Each row of a before or after table is a point. The points were changed in one or more steps. Then noise was added and the rows were shuffled. The steps act on columns, c1 being the first. Name the steps. A step turns or swaps two columns, mirrors them in a line or flattens them onto one, adds a multiple of one to another, or multiplies or shifts one. Angles are multiples of 10 degrees, from the lower column toward the higher: turns from -170 to 170, lines from 10 to 170 but not 90. Use the fewest steps. Two steps may share a column if one is a turn and the other turns, adds or multiplies; they go together, in the order done. Otherwise the lowest column goes first.

Before, 11 rows:
[[-0.31 -0.49 -0.22]
 [ 0.24  0.10  0.07]
 [ 0.33 -0.37  0.14]
 [ 0.27 -0.19  0.07]
 [ 0.00 -0.22  0.05]
 [ 0.03  0.33 -0.43]
 [-0.26  0.21  0.04]
 [ 0.11  0.15 -0.01]
 [ 0.11  0.21  0.21]
 [ 0.15 -0.59 -0.13]
 [ 0.05 -0.04 -0.10]]
After (11 x 3):
[[ 0.36 -0.19  0.12]
 [ 0.12 -0.20  0.10]
 [-0.05 -0.50 -0.34]
 [-0.37  0.21  0.07]
 [ 0.06 -0.04 -0.16]
 [ 0.18  0.10  0.11]
 [ 0.04  0.14 -0.01]
 [-0.15  0.32 -0.69]
 [ 0.01  0.19  0.33]
 [ 0.50 -0.39  0.22]
 [ 0.45 -0.58 -0.19]]
Steps: add -0.5 times c2 to c1; multiply c3 by 1.6

Before:
[[-0.08 -0.30  0.53  0.26  0.39  0.03 -0.10  0.05 -0.26]
 [ 0.08  0.42 -0.27  0.12  0.08  0.05  0.14  0.47 -0.15]
 [ 0.27  0.34  0.00  0.11  0.24 -0.32 -0.19  0.13 -0.10]
 [ 0.25 -0.07  0.04  0.14 -0.24 -0.17 -0.08  0.54 -0.25]
 [ 0.25  0.30 -0.08 -0.22 -0.16  0.07 -0.40 -0.01 -0.49]
 [ 0.10 -0.16  0.40 -0.01 -0.14  0.25 -0.38 -0.01 -0.03]
 [-0.15  0.27  0.32  0.16 -0.24 -0.05 -0.42  0.26 -0.38]
 [ 0.08 -0.05  0.13 -0.23 -0.48 -0.08  0.38  0.05 -0.15]
 [-0.08  0.06 -0.14 -0.19  0.32 -0.36 -0.37  0.20  0.25]
 [-0.20 -0.06 -0.16  0.33  0.18 -0.43 -0.02 -0.35 -0.27]]
After (10 x 9):
[[ 0.08 -0.05  0.12 -0.25 -0.48 -0.10  0.39  0.05 -0.10]
 [-0.16  0.28  0.33  0.16 -0.24 -0.08 -0.42  0.26 -0.65]
 [ 0.28  0.33  0.00  0.10  0.24 -0.41 -0.20  0.12 -0.45]
 [ 0.25 -0.08  0.04  0.14 -0.23 -0.23 -0.08  0.55 -0.18]
 [ 0.08  0.40 -0.26  0.13  0.08  0.07  0.14  0.47 -0.57]
 [-0.09  0.05 -0.14 -0.17  0.32 -0.49 -0.37  0.20  0.19]
 [-0.07 -0.30  0.53  0.24  0.38  0.03 -0.10  0.05  0.04]
 [-0.19 -0.06 -0.16  0.32  0.16 -0.56 -0.02 -0.34 -0.20]
 [ 0.09 -0.15  0.40  0.00 -0.12  0.33 -0.36  0.01  0.13]
 [ 0.25  0.31 -0.09 -0.23 -0.15  0.09 -0.40 -0.01 -0.79]]
Steps: add -1 times c2 to c9; multiply c6 by 1.3

Before (12 x 14):
[[-0.30 -0.12  0.26 -0.08 -0.13  0.03 -0.38 -0.16 -0.02 -0.61 -0.21 -0.12
   0.18  0.24]
 [-0.38  0.15  0.41  0.27 -0.28  0.10 -0.22  0.07 -0.15 -0.30 -0.20 -0.15
  -0.14 -0.39]
 [ 0.40 -0.59 -0.57 -0.07  0.19 -0.26 -0.08 -0.20  0.02  0.13  0.38 -0.40
   0.56 -0.26]
 [-0.26 -0.47  0.26 -0.06  0.10  0.19 -0.24  0.06  0.11 -0.13 -0.20 -0.21
  -0.22 -0.08]
 [ 0.04  0.15  0.05  0.21  0.36 -0.12  0.19 -0.07  0.14 -0.30 -0.10  0.68
   0.08 -0.07]
 [ 0.07  0.00 -0.19 -0.16  0.15  0.31  0.47  0.00 -0.15  0.35 -0.21 -0.57
   0.12 -0.08]
 [-0.29 -0.19  0.25  0.07  0.08 -0.28  0.32 -0.15  0.18 -0.14 -0.05  0.00
  -0.08 -0.22]
 [ 0.08 -0.07  0.29  0.30 -0.42 -0.20 -0.44 -0.71 -0.42  0.22 -0.06  0.21
   0.20 -0.01]
 [-0.20 -0.09 -0.02  0.04 -0.22  0.37  0.13 -0.03  0.38 -0.36 -0.12 -0.08
  -0.11 -0.06]
 [-0.13  0.39 -0.13  0.13 -0.01 -0.13 -0.19 -0.23 -0.16  0.55 -0.04  0.20
   0.47  0.18]
 [ 0.07  0.09 -0.10 -0.44  0.35 -0.15 -0.19 -0.37  0.12  0.11  0.06  0.25
  -0.05 -0.26]
 [-0.24  0.37  0.41  0.23 -0.14 -0.03  0.10  0.12 -0.32  0.10  0.19  0.02
  -0.23  0.06]]
After, 12 rows:
[[-0.24  0.39  0.04  0.25  0.15 -0.04 -0.02  0.06 -0.77  0.09  0.21  0.06
  -0.24  0.08]
 [ 0.10 -0.08 -0.15  0.28 -0.40 -0.21 -0.27  0.70 -0.89  0.23 -0.05  0.21
   0.41  0.01]
 [-0.26 -0.51  0.33 -0.05  0.00  0.19 -0.32 -0.09  0.08 -0.12 -0.22 -0.21
  -0.06 -0.08]
 [-0.40  0.17  0.21  0.29  0.23  0.09 -0.26  0.20 -0.47 -0.29 -0.16 -0.17
   0.00 -0.40]
 [-0.31 -0.11  0.21 -0.12 -0.05 -0.01 -0.25  0.18 -0.15 -0.63 -0.21 -0.09
   0.37  0.26]
 [-0.12  0.34 -0.29  0.14 -0.18 -0.13  0.08  0.10 -0.22  0.54 -0.01  0.19
   0.49  0.16]
 [ 0.37 -0.59 -0.45 -0.06 -0.26 -0.26  0.22 -0.06  0.31  0.13  0.41 -0.38
   0.55 -0.25]
 [-0.21 -0.09  0.34  0.05  0.05  0.35  0.08  0.18  0.65 -0.36 -0.11 -0.09
  -0.13 -0.06]
 [ 0.05 -0.02 -0.32 -0.16 -0.06  0.35  0.48 -0.13 -0.19  0.35 -0.22 -0.57
  -0.11 -0.10]
 [-0.27 -0.22  0.42  0.11 -0.17 -0.26  0.24  0.05  0.19 -0.11 -0.04  0.00
  -0.26 -0.24]
 [ 0.08  0.11  0.06 -0.42 -0.48 -0.18 -0.19 -0.12  0.27  0.13  0.08  0.23
   0.05 -0.24]
 [ 0.07  0.08  0.22  0.23 -0.24 -0.15  0.22 -0.28  0.21 -0.29 -0.10  0.71
  -0.01 -0.08]]
Steps: multiply c9 by 2; turn c3 and c9 by -30 degrees; turn c5 and c8 by -120 degrees; turn c7 and c13 by -30 degrees
